Each row is a point. The last column is the point's height on a tilted bowl or saddle (a function of degree 2), plus a little noise. Along how many of its main directions does it bend up, bend down or stay straight?
In the rows, zero is written as 128.

Points (12 x 3):
[[112 139 114]
 [180 157 135]
 [170 156 140]
 [109 115 109]
 [104 132 106]
 [ 67  82  44]
 [104  77 100]
 [137 138 133]
 [ 78 170  71]
 [115 120 116]
 [138  86 126]
 [107 169 114]]
Directions: 0 up, 1 down, 1 straight

Points (16 x 4):
[[122 224 127  89]
 [106 148 129 125]
 [221 130 125 116]
 [140  76 130 116]
 [137 105 128 131]
 [131 142 155 109]
 [100 117 129 122]
 [ 59 107 176  34]
 [ 96  88 140 100]
 [122  98  67 153]
 [161 111  88 154]
 [ 87 156 163  79]
 [133 117 131 131]
 [124 121 150 111]
 [154 150 162 101]
 [129 162 146 113]]
Directions: 0 up, 3 down, 0 straight

Points (26 x 5):
[[132 131 100  81 101]
 [130 136 177  75 122]
 [172 118 162 115 118]
 [129  99 151 162 136]
 [143  96 113 104 116]
 [ 65 158 165 130 153]
 [191  98 179  96  94]
 [123 122 123 140 151]
 [121 216 126 170 209]
 [142 127 129 170 163]
 [207  88 117 121 102]
 [113 132 131 184 175]
 [105 134 164 155 142]
 [164 128 113 113 121]
 [ 86 158 152 138 162]
 [142 157  87 136 146]
 [139 129 145 150 146]
 [ 77 101 109 139 175]
 [104 126 105  59  94]
 [149 167 119 138 156]
 [166 148 138  82 117]
 [ 88 106 119 154 172]
 [131 171 112  60 104]
 [152 142 155 121 139]
 [ 65 150 145 148 166]
 [ 65  99 206 124  76]]
Directions: 1 up, 1 down, 2 straight

Points (44 x 7):
[[146 155 158  56 114 130 133]
 [189  65 103 100 106  97 231]
 [164 170 138  94  81 148 110]
 [ 88 144 114 160 137 165 107]
 [152 178 147 107 112 140 112]
 [ 79 123  92  54 117  79 146]
 [169 103 166 157 114 152 138]
 [130 113 134 110  99 149 150]
 [ 94 110 101 171  90 130 109]
 [ 88  53 113 169 150 132 121]
 [120 180  86 176 142 121  39]
 [139 125 107  97 179 116 118]
 [178 184 166 157 151 131 117]
 [143 161  83 150 134 180  63]
 [129 100 146 141  95 130 154]
 [115  82 125 168 146  86 139]
 [117 149 110 116 128 133 113]
 [119 184 178  93 113 201 129]
 [171 135 117 139 118 130 132]
 [113  90 124  98 169 142 137]
 [123 133 140 104 175 162 127]
 [156 103 153 119 101 185 135]
 [115 144 153 155 179 148 134]
 [106 168  98 137 158 150  73]
 [192  96 133 182 160 218  90]
 [106 113 123 111 164 121 129]
 [ 73 206 150 176  85 107  90]
 [ 96  93 124 121  90 123 157]
 [ 84 167 158 161 106  95 129]
 [123  82 118 167 120 135 137]
 [110 151 116 102  70 143 108]
 [114  77 152 119 169 112 137]
 [ 92 152 131 172 131  54 103]
 [130 159  86 166  98 117  66]
 [152 146 160 150 104 144 132]
 [154 146 104 146 125 115 113]
 [142 124 169 171  64 101 135]
 [ 78  69 122 116 116 121 162]
 [155 131 126  78  88 157 149]
 [160 168  95 179 116 117  74]
 [ 88 101 144 170 154 176 146]
 [110 122 162 118  95 137 150]
 [145 110 162 137 172 158 133]
 [135 154  32  94  92  94  83]]
Directions: 1 up, 3 down, 2 straight

Points (72 x 9):
[[161 103 127 172 133 111 150 166 128]
 [157  79 119 203 118 141  57 144 139]
 [137  50 157 104  70 126  85 118  69]
 [165 122 187 148 117 163 120 109 116]
 [ 96 121 105 101 138 127 162 127 116]
 [125 120  95 153  97 135  85 143 156]
 [123 196 179  98 156 142  72 108 166]
 [126 153  89  90 161 162  70  80 135]
 [120 111 172 150 147  96  85 174 144]
 [138 159 156 159 164 122 155 134 146]
 [151  75  99 168 119  84 137  93 158]
 [152 150 146 124 133 145  92 191 147]
 [ 99 121  87 117 138 180 119  79  95]
 [141 107 157 134 134 158 105  95 109]
 [174 111 114 130 125 119 137 157 126]
 [151 108 180 130 124  52 168 128  92]
 [ 83 154 115 196  70 104 144 135  89]
 [128 126 131 146  73 120 142 146 107]
 [148 125 123 121  98 120 192  92  86]
 [120 157  89 163 134  95 138  99 139]
 [ 78 101 167 109 113 123  98 174  96]
 [ 87 154 100 162 120 155  86 152 127]
 [ 91 101  92 160 117 107 125 109 161]
 [101 177 112 113 118  70 123 156 134]
 [123 155 175 164 139 146 129 150 142]
 [124  94  64  90 131  80 203  91  92]
 [109 143 164 171 107 153 123 148 104]
 [104 164 132 121 121 153 158 141 108]
 [102  81 140  75 118  95 100 137 108]
 [185 141 196 180 120 115  96 146 154]
 [118 159  83 132 126 110 176 119 101]
 [ 98 118 140 178 138  71 122 139 154]
 [131 104 129 134 144 187 123 152 103]
 [ 64 161 128  79 122 186 197 160  73]
 [112 122  99 126  96 132 137 145 126]
 [ 93 129 134 156 117  83 137 146 133]
 [119 175  98  72  40 178 117 164  88]
 [108 123 168 130 118 149 157 211  95]
 [140 113 161 155 157 126 163 103 125]
 [ 84 158  98 157 166 117  95 200 149]
 [117 123 120 107 107 117 212 156  69]
 [121 143 166 147 131 109 107 118 142]
 [131 144 100 116 126 124 178  61  84]
 [ 97 159 170  96 108 117  85 208 113]
 [143  81 113 132 154 109  84  90 143]
 [140  58 162 194 181  82 126 165 137]
 [ 40 118  92 155 151 135 114 135 135]
 [126  95 121 184  97 128 149 151 115]
 [ 94 150 104 163  46 167 172 125  41]
 [155  86 106  79 138 126 123 175  94]
 [130 163 123  92 117  77 140 155 115]
 [ 48 116 139 143 148 160 184 110  81]
 [102 111 137 140 112  49 137 102 137]
 [154 143 147 112 161  92  96 101 153]
 [124 113 106 118 199 162 113 130 121]
 [118 173 134 125 112  81 151 154 107]
 [123 143 202 123 150  72 126  85 125]
 [127 114 107 117  72 151 164  96  99]
 [185 143 109 194 183 125 108 132 165]
 [147 134 151 131 164 120 135 124 146]
 [100 131 143 112 175 159 151 102 117]
 [152 166 166 112 105 117 166  62  76]
 [117  79 151 108 114 160 111 122  86]
 [144 112 146 116 158 156 104 139 132]
 [117 174 113 103 129  86  69 165 173]
 [132 142 164 137 103  88 107  78 119]
 [153 170 152 151 173 106 133 116 156]
 [105 196  79 169 165 141 195  87  29]
 [ 66 100  82  73 182 195 110 120  71]
 [133 161 129 110 169 114 178 176 114]
 [121 109 159 166  92 180 145  93  62]
 [101 153 119 108 173  92 112 175 153]]
Directions: 1 up, 4 down, 3 straight

Points (64 x 9):
[[ 73 136 141 127 163  63 107  80  86]
 [158 111 119 132 153 159  75 113 117]
 [122 117  89 161 145 111 194 117 102]
 [114  98 159 184 158 145 127 139 139]
 [140  68  98 123 121 133  96 104 123]
 [184 132 208  48  78 165 135 153 135]
 [118 126 156  97  83 142 150 130 138]
 [133  76 116 134 128 101 108 194 142]
 [129 135 127 186 151 114 124 123 116]
 [105 115 157 155 185 124 177 105 125]
 [126  59 149 176 140 163 154  86 124]
 [125  53  94 163 104  66 151  75  75]
 [134 140  72 127  91 105 124 132  88]
 [ 91 102  88 115 105 151 169  68  80]
 [136  80 165 125  87 137 134 157 173]
 [107  83 178 130 118 159 140 101 155]
 [116 116 129  94 104  84  50 157  83]
 [137 145 134 120 165 137 122 127 128]
 [ 97 147 107  84 155 151 135 124 109]
 [ 99 128 141 163 170  95 138 109 115]
 [127 126 191 187 123 117 209 111  98]
 [ 93  85 114 134 116 126 164  88 116]
 [118 138 103  95 182  63 166 155  84]
 [110 118  99 100 103 127 170 163 122]
 [116 160  65 102 154 144 134 181  98]
 [182 121 179 160 164 173 107 143 136]
 [ 67 117  89 120  70 131 110 168  89]
 [ 92  75 150 152  80 119 112  89 109]
 [156 189 105 152 171  98 110 122  82]
 [ 58 107  95 125 162 149 181 131 105]
 [ 81 138 152 131 143 136 159 147 138]
 [167 128 147 115 133 179 172 179 159]
 [119 129  98 127 127 154  89 130 116]
 [ 97 112 125 116 109 151 113 145 141]
 [ 95 129 196  48 147 147 159 159 148]
 [125  66  94 122 176 106 173  71  99]
 [110 119 140  84  87 177  96 116 121]
 [159 129 145 127 167 116 139 114 130]
 [ 58 132  25  96 125 150 149 146  39]
 [123 152 187 144 154 143  98 166 130]
 [ 84 131 136 164 104 103  86 110  85]
 [167 102 111 100 154  93 151 137 126]
 [135 211  69  36 143 115 150 121   8]
 [ 71 109 123 135 116 190 123 137 130]
 [128  76  76  88 167 131 127 125 109]
 [136 130  77 153 142 150 105 108 102]
 [148  76 129 168 136 140 128 115 140]
 [ 50 107  81  56 150  84 150 131  61]
 [165 163 181 152  89 151 151 181 129]
 [162 114 146 132 143 153 112  97 131]
 [160 185 200 107 115 149  79 106  68]
 [133 136  86 120 140  81 159 102  93]
 [163 123 175 131  86 123 127  85 115]
 [144 176  85 149 104 140 133 126  97]
 [145 156 189 133 130 145 140 212 144]
 [111 203 142 155 195 142 125 148  94]
 [111  73  94 161 168 144 116 113 112]
 [108 131 151 144 155 167 158 114 135]
 [111 190 126 141 122 161 170  85  83]
 [169 142 125 157 134 121 132 172 136]
 [112 110 120  83 110  72 120 162 107]
 [126 108 103 147 133 142 132 128 135]
 [127 114 107 126 122 135 133 159 144]
 [ 91 102 105 126 110 176  86 145 125]]
Directions: 0 up, 6 down, 2 straight

Points (74 x 9):
[[146 119 123 158 107 104 103 119 149]
 [122 188 174  68 114  97 162  97 120]
 [135 147 147  75 107 115 101 105 115]
 [101 105 140 150 101 155 121 107 147]
 [134 111  86 118  90 144 113 118 157]
 [136  81 147 164 133 144 178 120 151]
 [100 208 156  93 108 123 148 143 129]
 [ 85 174 122 142 140  97 128 144 128]
 [100 136 130 157  70 166  91 143 181]
 [156  61 108 117 108 135  89 130 162]
 [ 94 128  95  88 153 118 120 172 120]
 [128 101 160  96 147 175 147 131 115]
 [100  83 157 115  95 159 136  54 150]
 [131 127  89 136 123 141 101 153 148]
 [ 82 177 152 139 146 168  58 108 152]
 [141 137  82 122 143 175 156 103 145]
 [ 78 123 159 185 159 145  94 115 151]
 [126 142 125  97  76 111 106 175 146]
 [210 140 123 155 120 139 104 112 179]
 [ 86 196 137 122  66 166 176  97 165]
 [ 87 101  51 155  99 140 125 124 188]
 [108  67 113 129  90 138 113 145 163]
 [120 176 126 115 152  95 147  78 127]
 [172 138  83 164 140  84 101  76 177]
 [135 165 123 129 105  96 107 170 143]
 [171 104 120 150 108 135 161 106 157]
 [137  77 125 129  73 147 106  89 177]
 [129  90 146 106 122 150 120 166 131]
 [142 130 100  92 146 144 102 155 122]
 [143  72 122 146 107 121  73 139 171]
 [147 134 143 113 163  97 162  69 120]
 [144 191 148 167 123 171 108 118 173]
 [164 172 126 151  82  67 160 143 174]
 [144  90 175 147 209 169  83 154 159]
 [ 91 124 128 117 178 114 124 107 104]
 [123 148 139 208 155 152 102 152 181]
 [131 110 101 108 153 103 123 117 112]
 [145 127 170 124  94 138 196  67 157]
 [141 158  60 105 173 178 137  55 180]
 [131 121  98  81 104 107 195 110 138]
 [107 155 210 110  90 139 151 162 147]
 [170 127 217 154 114 137 192 112 187]
 [ 77 159 137 146  44 170 150  99 177]
 [ 85 119 136 125 171 102 176 127 111]
 [131 113  79 154 121  71 147  78 161]
 [156 161 116  78  64 100 111  67 162]
 [218 173 115 136  99  79 122 196 199]
 [106 139 107 146 136  91 137 113 126]
 [141 168  85 140 131 124 151 113 153]
 [128 147 127  48 135 135  58 108 131]
 [124 151 161 134 104 136 110 139 134]
 [156 105 106 116  58 174 175 106 193]
 [159 127 104 115 139 156  83 166 146]
 [122 115 176 113 153 138 142 139 111]
 [181 109 140 136 159 140 141 183 141]
 [137 157  69 106 133 131 182  56 173]
 [101  87 119 119 170 129 133 117 109]
 [ 77 111 164 165 117 155  93 100 151]
 [ 66  85 133 123  74 159 100 198 197]
 [121  68  88 108 205 128 126  62 132]
 [ 70 128 117 145 140 169 145 137 137]
 [124 116 135 181 206 130 102 118 149]
 [147  91 131 175 175 137  66 116 166]
 [128 101 126 107 177 114  91 109 111]
 [ 82 109 111  87 125 163 115 120 123]
 [134  76 144 191 113 127 194 105 184]
 [163 132 165 164 104 110 142 152 162]
 [169 160 133  88  50 184  96 131 193]
 [137 135 172  84 148 127 150 133 105]
 [135 102 157 149 106 106 140  88 138]
 [ 99 129  97 143 164 120 153 126 127]
 [109 124 113 133 141 113 161 172 130]
 [ 70 127 160 140 100 130  76 102 132]
 [ 79 134 130 125  86 161  86 108 147]]
Directions: 7 up, 0 down, 1 straight
